Every row gives one point. The last column is the point's height on a tilted bowl or saddle (a function of degree 2), plus a little noise. Count its main directions that bend up, bend down and stay straight.
In the rows, zero is written as 128.

Points (18 x 4)
[[157 119  71 162]
 [118  88 143 153]
 [151 124  85 150]
 [129 163 117 148]
 [101 175 169 175]
 [165 167 103 161]
 [142  81 133 156]
 [162 179 141 167]
 [ 86 109 139 153]
 [171 158 115 155]
 [123 119  89 146]
 [141 101  83 155]
 [143 115  97 143]
 [ 82 118 101 158]
 [123 146 148 141]
 [180  71  97 187]
 [129 101 137 142]
 [100 138 124 143]]
Directions: 3 up, 0 down, 0 straight

Points (18 x 4)
[[137 134 114 127]
 [ 78 137 114 106]
 [115 103 146 119]
 [150 112 143 122]
 [135 116 188  99]
 [119 124 133 128]
 [115  96 171 104]
 [164 125 135 120]
 [149 105  83 106]
 [156  90 134 111]
 [ 96  99 129 113]
 [ 35 161 153  45]
 [185 141 149 100]
 [128 143 133 127]
 [ 60  96 176  64]
 [103  85 166  96]
 [120 143 110 125]
 [124 132 112 127]]
Directions: 0 up, 3 down, 0 straight

Points (25 x 5)
[[133 130 110  82 111]
 [104 140  85 119 148]
 [106 151  87 145 149]
 [ 93 176 140 116 149]
 [100 129 112 187 116]
 [ 88  91 126  53 170]
 [112 103 127 121 141]
 [191 144 196 143 218]
 [125 102 176  85 171]
 [161 135 152  58 115]
 [155 132 173 200 122]
 [163 118 108 128 140]
 [ 70  97 131 102 185]
 [145 161 163 114 147]
 [102 134 142  98 142]
 [100 124 133 134 134]
 [113 130 101  87 126]
 [158  90 131 147 150]
 [148 174 110 103 120]
 [117 119 128 107 132]
 [131  96 124 112 139]
 [145 165 115 150 136]
 [ 91  85  88 115 183]
 [119 114 173 131 148]
 [163 146 143 126 140]]
Directions: 3 up, 1 down, 0 straight

Points (24 x 5)
[[127 154  88 166 148]
 [133 102 147  99 138]
 [143 120 176 160 144]
 [132 137  89 146 136]
 [106 134 190  82 171]
 [162 102  51 196 232]
 [118 162 137  77 147]
 [113  95 136 132 126]
 [134  73 126 102 144]
 [143 147  87 130 135]
 [131 121 136  68 159]
 [147  75 154 114 141]
 [170 113 190 156 146]
 [117 107 147 112 130]
 [145 103  81  96 154]
 [111 120 137 150 132]
 [130 106 155 130 130]
 [ 93 116  95 149 124]
 [156 152 151 188 179]
 [133  93 133 130 130]
 [136 116 116 142 133]
 [167 115 168 159 149]
 [144 120  84 124 140]
 [184  89 131 133 168]]
Directions: 2 up, 0 down, 2 straight

Points (39 x 7)
[[139 133 152 110  85 133 145]
 [121 124 130 128 130 134 125]
 [109 122 118  72  75 176 190]
 [118 114 145 117 163 130 129]
 [110 147 175 152 166 135 143]
 [104 134 144 126  79  96 148]
 [153  83 115 147 131  77 147]
 [151 176 110 139 125  91 142]
 [122 103 142 132  99 119 137]
 [ 61 135 169 174 132 132 168]
 [116 127 138 135 139 148 126]
 [111 193 193 125 150 158 174]
 [119 168 207 111 112 101 195]
 [150 134  99 141 132 161 139]
 [132 108 116  90 154  71 150]
 [127 127 122 171 132  72 137]
 [168 144 135 104 208 143 140]
 [117  90 175 117 115 106 154]
 [151 115 134 116  87 147 142]
 [149  68 124 139 144 123 142]
 [155 123 126 136 171 130 124]
 [101 112 101  98 113 128 148]
 [124 116 104 168 182 148 147]
 [149 147 130 126 144  96 131]
 [ 49 168 159 152 129 150 176]
 [105 135 180 110 113 126 155]
 [145 154 111 129 121  82 137]
 [179  63 150 135 107 138 155]
 [ 96 177 116  64 153 132 193]
 [101 181 202 155 164  95 195]
 [176 128 136 125 122 136 128]
 [ 59 102 127 146 106 144 162]
 [ 78 149 184 132 118 176 169]
 [ 95 140 100 150 154 110 134]
 [116 120 111 150 228 147 164]
 [123 102  89 157 141  99 141]
 [119  90 111 163 114 147 151]
 [122 140 144  94 133 135 139]
 [167  94 161 162 172  93 152]]
Directions: 5 up, 0 down, 1 straight
